Every row gives one point. Examples show where two turns around zero, p and q, send a point. Where does a point land after both, in the order given? Backwards means that the second turn is done in reverse. Each puzzle has new turns, and all numbers are rounded.

Turn p:
[-0.54 -0.14] -> [-0.55 -0.11]
[0.49 0.30] -> [0.51 0.27]
[ 0.06 -0.16] -> [ 0.05 -0.16]
Turn q:
[-0.20 -0.16] -> [-0.18 -0.18]
[0.55 0.39] -> [0.50 0.45]
[-0.44 -0.18] -> [-0.42 -0.23]
[-0.18 -0.39] -> [-0.14 -0.41]
[0.27 0.34] -> [0.23 0.37]
Where do these land?
p, then q: [0.01 0.32] -> [-0.01  0.32]
p, then q: [-0.65 -0.23] -> [-0.64 -0.27]
p, then q: [0.14 0.04] -> [0.14 0.05]
q, then p: [-0.17  0.06] -> [-0.17  0.05]
p, then q backwards: [ 0.67 -0.19] -> [ 0.63 -0.30]

Turn p:
[-0.38  0.27  0.23] -> [-0.35  0.38  0.01]
[ 0.07 -0.58 -0.31] -> [ 0.02 -0.64 -0.15]
[ 0.01  0.16 -0.48] -> [ 0.22  0.03 -0.45]
[ 0.41 -0.26  0.54] -> [ 0.11 -0.18  0.69]
[-0.12  0.41  0.02] -> [-0.01  0.42 -0.10]
Turn q:
[ 0.13  0.20 -0.16] -> [ 0.23  0.05 -0.16]
[-0.79 -0.28 -0.25] -> [-0.78  0.25 -0.31]
[ 0.45  0.13 -0.13] -> [ 0.43 -0.21 -0.09]
[0.34 0.36 0.20] -> [0.49 0.09 0.20]
[-0.14 -0.41  0.34] -> [-0.38 -0.17  0.36]
Where do these land?
p, then q: [ 0.12 -0.01 -0.06] -> [ 0.07 -0.12  0.01]
p, then q: [-0.49 -0.13 -0.21] -> [-0.35  0.13 -0.40]
q, then p: [-0.12  0.66 -0.13] -> [ 0.52  0.42 -0.14]
q, then p: [ 0.06 -0.30  0.79] -> [-0.48  0.10  0.69]
q, then p: [-0.03 -0.13 -0.51] -> [ 0.05 -0.26 -0.46]
q, then p: [ 0.46 -0.08  0.12] -> [ 0.11 -0.33  0.34]

Turn p:
[-0.19 -0.15  0.67  0.46] -> [-0.17 -0.29  0.76  0.17]
[-0.36 -0.54  0.36  0.49] -> [ 0.08 -0.69  0.56  0.05]
[ 0.32 -0.02 -0.14  0.05] -> [ 0.27  0.17 -0.07  0.13]
[ 0.14  0.26 -0.45 -0.07] -> [ 0.05  0.19 -0.48  0.16]
[ 0.14  0.11 -0.13 -0.63] -> [-0.02  0.40 -0.31 -0.44]
[-0.05  0.35 -0.31 -0.30] -> [-0.21  0.22 -0.46 -0.06]
Turn q:
[ 0.33 -0.16  0.49  0.17] -> [ 0.32 -0.38  0.39 -0.01]
[-0.19  0.14  0.17 -0.24] -> [-0.26  0.14  0.24  0.01]
[-0.43  0.41 -0.42  0.15] -> [-0.09  0.60 -0.33  0.28]
[ 0.07  0.40 -0.11 -0.31] -> [-0.09  0.40  0.09 -0.31]
[ 0.08 -0.71 -0.65  0.31] -> [ 0.08 -0.51 -0.87  0.05]
[ 0.15 -0.07  0.52 -0.07] -> [ 0.05 -0.25  0.49 -0.03]
Where do these land?
p, then q: [-0.20 -1.02 -0.42 -0.23] -> [-0.19 -0.68 -0.22 -0.88]
q, then p backwards: [ 0.03  0.20 -0.05  0.33] -> [ 0.35 -0.03 -0.15  0.09]
q, then p: [ 0.29  0.48 -0.27 -0.15] -> [-0.23  0.53 -0.26 -0.10]
p, then q backwards: [ 0.32  0.22  0.27 -0.10] -> [-0.14  0.45  0.07 -0.08]
p, then q: [-0.23  0.13  0.32 -0.34] -> [-0.46  0.17  0.20  0.08]
p, then q backwards: [-0.22 -0.01  0.15  0.48] -> [-0.22 -0.29  0.40  0.09]

Turn p:
[-0.03 -0.41  0.47 -0.62  0.12 -0.09 -0.11 -0.25] -> [ 0.00 -0.29  0.64 -0.56 -0.02 -0.20  0.13 -0.01]
[-0.41 -0.25 -0.06  0.63  0.32 -0.03 -0.11 -0.21] -> [ 0.08 -0.19  0.05  0.51  0.67 -0.15 -0.07 -0.01]
[ 0.34 -0.45  0.21  0.07 -0.21  0.60  0.20 -0.13] -> [ 0.44 -0.19  0.25  0.10 -0.19  0.36  0.49 -0.35]
[-0.31 -0.32 -0.04  0.38 -0.22  0.20  0.41  0.31] -> [ 0.00 -0.11  0.03  0.63 -0.05  0.16  0.42  0.28]
[-0.14  0.46  0.59 -0.17 -0.21 -0.05 -0.10 -0.12] -> [-0.39  0.53  0.40 -0.18 -0.05 -0.07  0.00 -0.21]
[-0.26 -0.43 -0.34  0.41 -0.47 -0.03  0.02 -0.01] -> [-0.22 -0.51 -0.11  0.65 -0.07  0.07  0.08 -0.08]
[ 0.55  0.89 -1.16 -0.28  0.36  0.01 -0.03  0.09] -> [ 0.10  0.25 -1.39 -0.61 -0.04  0.25 -0.44  0.11]
[ 0.26  0.16  0.13 -0.10 -0.15 -0.06 -0.28  0.42] -> [ 0.05  0.22  0.11 -0.04 -0.41  0.14 -0.38  0.08]
[ 0.07  0.43 -0.07  0.33  0.24 -0.59  0.15 -0.10] -> [-0.03  0.36 -0.38  0.11  0.15 -0.62 -0.21  0.01]
[-0.05 -0.08  0.27 -0.64  0.23  0.04 -0.16 -0.02] -> [-0.03 -0.06  0.39 -0.62  0.02  0.04 -0.02  0.17]
Turn q:
[-0.27 -0.37 -0.13  0.12 -0.21 -0.06  0.07  0.38] -> [-0.16 -0.34 -0.03  0.00 -0.39 -0.07 -0.20  0.31]
[ 0.28  0.00  0.38 -0.20 -0.13 -0.12 -0.16  0.18] -> [ 0.22  0.07  0.47 -0.03  0.03 -0.21 -0.16 -0.06]
[ 0.30 -0.04 -0.12 -0.13 -0.09 -0.14  0.06  0.34] -> [ 0.35 -0.06  0.10  0.10 -0.07 -0.21 -0.01  0.28]
[-0.17  0.10  0.33  0.05  0.21 -0.39  0.25  0.44] -> [-0.35  0.13  0.25 -0.03  0.05 -0.49  0.03  0.39]
[ 0.02  0.16  0.21  0.24 -0.13  0.72 -0.06  0.29] -> [-0.13 -0.22  0.42  0.28  0.21  0.59 -0.06  0.16]
[ 0.07 -0.28 -0.29 -0.42  0.39  0.86 -0.14  0.41] -> [ 0.36 -0.58 -0.03 -0.35  0.53  0.55 -0.20  0.46]
[-0.06  0.18 -0.54 -0.25 -0.10 -0.11  0.31  0.24] -> [ 0.25  0.10 -0.27 -0.08 -0.25  0.03  0.29  0.51]
[-0.17 -0.13  0.36  0.09 -0.08 -0.27  0.35 -0.76] -> [-0.38  0.04 -0.04 -0.17 -0.18 -0.25  0.43 -0.71]
[ 0.19 -0.20 -0.48  0.27  0.30 -0.21  0.25 -0.31] -> [ 0.07 -0.18 -0.66  0.22  0.08 -0.26  0.25 -0.12]
[-0.19  0.58  0.27  0.23 -0.15 -0.29 -0.94 -1.21] -> [-0.21  1.06 -0.23  0.05  0.00  0.31 -0.37 -1.23]
Where do these land?
q, then p backwards: [-0.24 -0.54 -0.61 -0.22  0.18  0.05 -0.26  0.40] -> [ 0.21 -0.14 -0.72 -0.31  0.35 -0.24 -0.24  0.35]
p, then q: [-0.25 -0.23  0.66  0.27 -0.27  0.09 -0.44  0.03] -> [-0.56  0.07  0.47  0.14  0.24  0.01 -0.16 -0.50]
p, then q: [ 0.08  0.41 -0.17 -0.39  0.64  0.01  0.20  0.15] -> [ 0.53  0.26 -0.02 -0.25  0.21 -0.02  0.05  0.61]
q, then p backwards: [ 0.38  0.09  0.49  0.20 -0.32 -0.12 -0.15 -0.02] -> [ 0.05 -0.16  0.56  0.37 -0.21 -0.08 -0.20 -0.07]
q, then p: [ 0.24  0.30 -0.44  0.03  0.33 -0.26  0.32 -0.34] -> [ 0.11  0.09 -0.77  0.01  0.02 -0.25  0.17  0.16]
q, then p: [-0.46  0.11 -0.41 -0.08 -0.25  0.04 -0.27  0.46] -> [-0.17  0.08  0.02  0.13 -0.37  0.66 -0.31  0.15]
p, then q: [ 0.03  0.23  0.23  0.33  0.33 -0.43  0.68 -0.52] -> [-0.06  0.50 -0.43  0.10  0.02 -0.73  0.50  0.12]
p, then q: [ 0.39  0.49 -0.14  0.02  0.64 -0.43  0.17 -0.51] -> [ 0.55  0.61 -0.58 -0.24  0.14 -0.43  0.10  0.08]
p, then q: [ 0.31 -0.02  0.41  0.46 -0.19  0.35  0.11  0.09] -> [-0.04  0.11  0.21  0.53  0.12  0.14  0.38 -0.37]
q, then p: [-0.30 -0.33 -0.14 -0.26 -0.44  0.58 -0.29 -0.04] -> [ 0.07 -0.34  0.35 -0.20 -0.19  0.68  0.15 -0.31]
p, then q backwards: [-0.18 -0.52  0.11 -0.37 -0.64  0.13 -0.08  0.31] -> [-0.29 -0.23  0.21  0.18 -0.66  0.38  0.35  0.27]
